Rows are points. The last column is the point's height on a tilted bowl or saddle (a function of degree 2), plus a little noise. Count its main directions that bend up, bend down and stay straight.

Points (10 x 3):
29,-14,14
76,-12,42
6,-38,12
65,56,95
14,-53,17
-44,-9,22
-41,-12,21
-6,-20,10
11,-40,12
-35,-1,20
Directions: 2 up, 0 down, 0 straight

Points, 11 rows:
18,-43,44
8,-11,31
63,-3,5
52,44,21
-4,-67,64
-1,14,30
-28,-12,24
9,60,50
-38,3,18
21,53,42
-41,42,28
Directions: 1 up, 1 down, 0 straight

Points, 15 rows:
41,17,22,-1
-19,51,-32,30
-20,-30,36,22
-49,-25,22,33
6,1,45,-20
-10,95,41,15
20,19,14,-2
63,-2,-19,59
26,79,-13,69
-35,-9,11,13
-39,35,-5,23
-13,5,-5,6
11,-32,-27,8
-78,15,25,59
29,82,-6,63
Directions: 2 up, 1 down, 0 straight

Points (24 x 5):
29,21,-8,24,7
-18,-23,6,53,33
-34,-1,91,-41,39
13,-36,11,-28,19
39,33,76,30,29
-32,-1,66,41,47
7,-15,3,-41,23
-19,18,-52,-33,51
33,57,-53,46,19
2,-53,-25,-40,34
-56,20,8,-29,32
2,33,11,21,13
-52,-58,-82,21,91
-90,-14,7,-28,49
-13,18,6,60,32
41,-8,57,-48,35
-32,44,38,20,27
26,10,-19,-3,14
17,-63,-59,13,34
46,0,24,3,9
-30,-21,-41,13,45
53,-16,36,-10,17
-34,-34,-12,15,34
-29,10,-4,25,30
Directions: 2 up, 0 down, 2 straight

Points (45 x 7):
-14,82,-2,4,-37,40,-33
35,5,13,-22,19,14,19
17,-17,-27,-13,-17,15,1
1,13,-25,-26,13,-12,18
-44,60,24,2,-3,0,-40
-44,-92,40,28,14,-5,64
-40,-24,-8,-2,52,20,-19
-9,18,-17,7,12,41,2
-1,-16,3,-65,-58,5,-18
-64,32,28,-40,-38,7,-32
5,11,-10,3,4,-31,15
-52,-45,-19,-74,-49,26,-57
17,-10,21,-9,-16,4,4
32,-19,-84,-3,-39,-32,25
12,-42,-44,-21,-16,55,-36
-30,-3,-58,-33,-52,-9,3
-52,-16,-66,8,-48,10,-37
-18,-62,33,0,-26,39,29
17,-44,40,-10,-22,-66,-19
43,2,-76,-52,-39,84,14
-11,43,-42,-65,57,2,43
10,30,5,30,4,34,21
28,17,-48,0,-2,-39,49
-49,11,15,19,145,-51,21
15,-24,42,-46,11,-54,-26
17,15,35,23,-51,35,12
60,61,-81,-28,-23,0,139
32,-42,-3,29,-45,-58,-13
-60,22,4,-11,-67,13,-24
31,40,16,-9,-68,-32,-27
17,-31,4,-31,-24,-38,-13
9,44,9,-23,14,-15,1
49,19,55,-11,20,-29,-35
-34,47,-22,71,-57,-34,17
3,-24,36,37,33,-3,33
-43,-20,-22,-6,-39,66,-65
36,-49,-35,1,27,39,7
43,-49,-2,-25,39,-14,-6
-57,66,22,20,9,-1,-49
38,-73,-2,-50,-1,26,-27
-63,12,60,20,23,11,-8
22,-11,-56,-23,-7,18,8
-17,23,31,-20,-21,-21,-13
46,-19,-12,-51,17,29,16
30,22,-16,4,46,38,57
Directions: 2 up, 2 down, 2 straight

Points (70 x 9):
-13,-15,3,-52,-8,34,12,-29,-17
19,-22,-16,45,26,-15,-30,-12,4
-31,-30,50,22,3,78,-20,60,20
37,-23,2,97,-37,-18,-47,-3,-36
70,-16,-51,-3,-55,-19,-52,47,-45
0,-23,104,12,67,-20,35,-39,-32
22,66,-17,-18,1,33,57,-24,30
27,-36,-25,-18,37,-55,-6,4,8
54,-48,-6,46,-28,-11,34,-28,2
-1,-55,67,-12,-20,31,-12,26,-17
-64,76,20,-40,44,26,23,-36,-34
-48,24,-25,14,-23,24,14,40,16
27,12,0,-3,17,-16,-9,26,6
51,4,-14,-36,-81,19,-7,-46,40
-24,5,25,-50,23,0,-10,-38,-8
29,-26,-2,18,-1,13,25,21,4
-32,-57,22,-42,7,-17,98,-7,-76
59,-8,-17,-4,48,-24,-85,11,-5
-11,-29,26,20,-18,-39,14,-6,-15
-13,-26,-19,-61,17,18,24,-69,-33
-10,31,9,21,-47,59,13,26,18
17,-43,2,45,-45,-22,-42,-77,6
26,19,-5,35,-12,48,26,-14,8
18,-90,16,-2,-59,29,-55,26,-8
9,70,-22,37,2,-13,12,35,39
-41,20,54,-67,9,37,-31,-75,-19
-27,9,0,57,18,-2,-49,31,8
20,-2,12,-30,-45,-32,4,-15,24
23,10,-47,11,-18,4,29,-20,3
-17,-44,19,10,-1,1,25,15,-16
-4,66,8,-43,60,-52,15,-37,47
-26,32,28,-11,-17,44,17,24,4
3,-75,-99,15,-20,46,13,-18,-45
48,32,-10,25,28,4,15,14,18
-33,20,10,12,7,-31,14,-11,1
39,-1,-87,-38,39,-3,-14,-29,14
28,-31,-5,-18,53,62,79,49,-25
50,-8,77,-14,14,18,-18,63,-44
-73,-37,-9,27,-27,-44,40,-31,-67
45,-35,3,-16,35,27,29,77,-10
-6,-7,22,-42,13,67,20,-4,-29
62,-5,-6,21,-7,73,-48,-17,11
-12,48,7,-68,36,-19,-17,-56,31
6,-87,9,4,-47,12,33,5,-27
-54,-34,-40,-28,21,-2,11,3,-38
59,19,24,-6,11,10,0,-21,29
-6,-16,-32,11,-6,-78,-19,52,-43
54,13,-44,-53,-24,-13,64,-1,59
-46,-14,-22,11,11,-39,-9,3,-19
-5,8,51,6,-23,42,92,-41,-25
-15,27,7,9,-10,18,-21,21,6
-7,-7,15,3,-61,16,-61,-46,3
-5,2,23,-14,115,67,101,-82,-191
-13,30,-60,-33,-79,16,20,35,1
-32,-35,27,-18,-22,-66,33,-11,-32
16,-18,18,12,2,-23,-39,35,-20
25,-44,-52,2,8,54,5,-71,-24
54,40,62,8,31,-7,-2,-25,16
20,17,-7,-45,42,-29,-42,14,12
-38,46,-55,18,-1,-12,-20,22,17
58,79,-64,45,-40,12,15,18,24
-48,3,-37,33,-23,43,-45,-2,5
5,32,50,-10,60,-13,42,15,-11
-14,-7,-45,-17,79,-8,-12,49,-2
31,-39,26,10,-1,34,-6,-62,23
11,23,-9,-98,-6,-56,23,7,67
13,27,13,-79,-45,-17,-4,-8,51
-36,-6,42,58,-21,-11,37,-1,-6
-51,13,-35,7,9,-12,-35,-34,-11
-2,15,-6,-21,48,-35,-26,-15,10
Directions: 2 up, 3 down, 3 straight

Points:
30,-56,38,45,-7,-83,-31,11,-8
-17,68,9,102,5,-13,-6,-48,-104
-4,8,-19,-2,-20,33,1,49,21
-9,-39,9,42,-49,-46,-73,23,-12
13,16,-3,21,3,-7,-22,30,-2
29,100,63,-11,62,24,-33,21,-98
48,25,-51,-14,18,5,51,-3,-36
-32,-6,-22,-6,-29,23,30,-55,-5
17,-19,43,-1,-17,-8,0,-19,11
-36,17,22,10,5,-33,-28,54,-21
13,-62,39,-7,-55,-4,-33,-56,-24
-31,-24,-13,-49,-3,53,32,29,16
40,-2,21,-11,23,47,-11,51,19
-20,-62,16,0,-18,-73,37,-10,37
-14,36,-44,-67,9,17,-13,13,-48
64,22,-10,-23,86,-14,-10,35,-93
2,61,13,-3,-8,77,24,-37,0
5,3,43,-14,11,-21,48,35,-17
23,-49,0,-34,-10,-14,20,36,-1
-38,-13,13,17,-52,-31,10,7,28
31,-51,24,-47,72,63,-14,12,42
38,-10,8,4,-46,-22,26,-12,13
58,18,46,-67,34,-46,5,-40,-51
68,-30,50,79,-27,-6,20,21,-54
64,-35,-79,-12,12,-9,71,7,-33
17,-45,-56,6,51,34,-9,36,-23
-14,40,15,34,26,24,8,18,-16
35,-62,39,-24,-42,-56,6,78,-43
20,-46,19,34,58,-23,-71,-6,-43
-10,-2,-23,-28,-13,-5,38,-55,-7
31,-12,-19,34,-22,-44,-40,-23,19
12,29,-58,1,-21,18,-50,22,-24
42,-25,30,25,3,39,29,-56,-3
27,8,55,17,5,-32,-19,-17,-10
-25,-53,-34,26,-87,-47,50,-15,64
18,-2,18,-12,-15,52,-2,12,37
42,-36,5,30,20,51,-26,23,20
36,3,-64,41,10,37,-4,11,-17
4,4,14,97,20,-61,-31,13,-64
-1,-25,27,-9,-14,20,-29,52,16
1,17,47,35,-32,34,61,28,9
-43,-28,-71,-15,-25,-34,16,-26,34
-62,-14,56,-86,-33,10,-4,73,-69
2,-22,-9,9,12,-32,20,-30,20
-27,0,-40,22,-3,-20,-33,46,6
38,-21,-58,29,-13,15,-47,-30,-23
52,-1,10,42,-3,29,-24,37,-5
35,43,-55,-7,-20,-50,-23,15,9
44,-67,-1,78,48,44,20,67,-54
-22,-44,-37,-25,27,18,34,23,3
32,-47,9,-16,-42,-20,-58,-22,-6
24,-16,-8,-84,-13,-9,18,53,-50
-6,14,29,83,-28,-18,25,12,-17
37,-23,-33,28,53,-16,-6,-14,-30
-20,-68,36,27,75,-47,10,-36,-59
-66,23,-6,11,-44,-18,24,64,14
33,-13,-50,7,-27,30,-48,5,-9
0,33,18,-35,24,26,-50,20,-7
-25,-8,-53,33,65,-41,-1,-13,-33
-24,-107,-11,40,-55,-53,-1,10,7
31,31,-35,31,10,51,-25,22,-14
-1,17,63,-17,22,40,45,19,11
38,24,52,52,-7,70,33,-10,16
Directions: 1 up, 6 down, 1 straight

Points:
-1,-23,-6,37,33,1,9,16,-43
30,17,6,19,47,15,29,50,-53
7,40,16,33,16,30,16,-12,-33
22,9,-46,-45,18,12,21,-22,-11
33,17,57,5,42,-20,-15,-29,-15
40,61,-9,-26,-9,13,45,19,26
-20,-16,-76,17,2,-37,-25,29,-29
28,3,5,-9,61,-1,-18,-49,-40
13,-39,-56,43,-27,29,10,61,6
-11,23,43,-4,-25,-3,27,13,5
79,-40,25,-11,-15,17,22,12,35
32,-52,15,-15,-40,9,-51,13,33
-66,58,-32,-14,56,50,-3,-23,-38
-64,-14,20,-47,12,-41,-9,45,-38
-23,-45,-113,49,59,22,3,-56,-78
-5,-75,11,-42,36,-19,44,36,-34
6,-15,4,-29,46,-46,13,24,-50
30,-7,10,7,59,-5,19,-12,-49
48,44,-17,21,25,2,8,82,-26
-13,13,-69,-9,10,27,32,-74,-26
39,-64,5,22,-2,-21,5,-42,18
-38,-19,-41,36,-10,2,22,-19,-4
-11,22,-35,-7,-20,-4,-14,16,-5
-52,35,-40,-48,-10,-19,-8,-16,25
80,53,27,52,33,-14,39,-33,-4
16,39,48,59,43,-43,-11,-4,-37
41,-17,49,58,34,14,45,47,-26
-36,-49,-22,14,23,28,-43,83,-74
12,-10,-28,34,-42,-37,-9,-22,23
-2,-22,-13,-64,-53,-30,-75,51,16
-6,1,0,69,57,-62,-37,-9,-51
-22,-29,-61,54,-36,2,51,16,27
-28,-81,-29,40,-57,-18,-14,11,2
64,-37,-21,17,-39,1,-9,69,43
-60,-37,0,37,31,-13,-3,40,-70
-69,68,11,-2,112,18,1,-47,-38
41,-32,-101,39,-19,40,-65,-5,-15
14,-2,-42,14,-13,16,-12,20,-14
-46,64,2,26,12,-30,41,-38,32
-4,0,1,-59,-8,-81,51,111,-11
55,-44,-77,18,-49,16,-50,10,33
-8,-31,-2,-2,-60,9,0,-48,23
-6,17,5,-67,-15,-58,-24,-19,18
26,-111,64,-34,-40,68,-11,-4,124
-12,22,-20,-45,-13,-36,-5,-28,17
2,39,-16,-6,-44,23,-61,-37,8
24,6,-34,1,2,-29,-7,9,-9
-20,29,25,-5,-16,-32,58,13,19
60,77,16,-23,-24,31,-34,-57,21
-3,8,18,5,34,20,-36,2,-40
-20,23,-19,64,51,3,21,9,-63
17,17,7,11,26,-15,-25,58,-52
37,-24,-68,10,12,-49,58,-12,3
22,-17,-6,15,26,-6,-15,-37,-20
-45,-66,17,-6,-8,-15,42,3,6
-8,-39,14,-54,-4,24,-36,50,11
4,-86,-19,-8,-31,-7,50,-32,19
71,-3,12,13,11,-29,50,5,6
72,-24,61,-41,36,-52,-27,-11,-21
-6,48,-30,1,5,-34,-23,-68,16
-39,-7,0,-19,-4,-15,26,-19,8
62,-19,-41,11,-1,-40,14,-33,1
-15,-27,18,-78,75,79,12,18,27
-6,32,26,0,1,-17,-5,-59,19
-108,-21,-20,58,47,-22,62,-39,52
-17,-18,14,-11,-11,38,-17,-34,11
1,12,14,9,10,64,19,-13,-21
-26,-20,-27,-11,87,-21,7,-18,-63
-9,58,27,2,-20,-8,-5,-41,17
-52,-15,17,34,11,11,10,8,-28
-7,-75,19,31,-28,19,-24,5,20
46,-57,89,46,-40,-18,-55,-2,82
13,2,-10,7,-1,10,35,-18,-2
-25,-5,28,-22,44,25,85,23,12
-60,-11,-49,-19,52,2,-5,24,-42
Directions: 4 up, 3 down, 1 straight
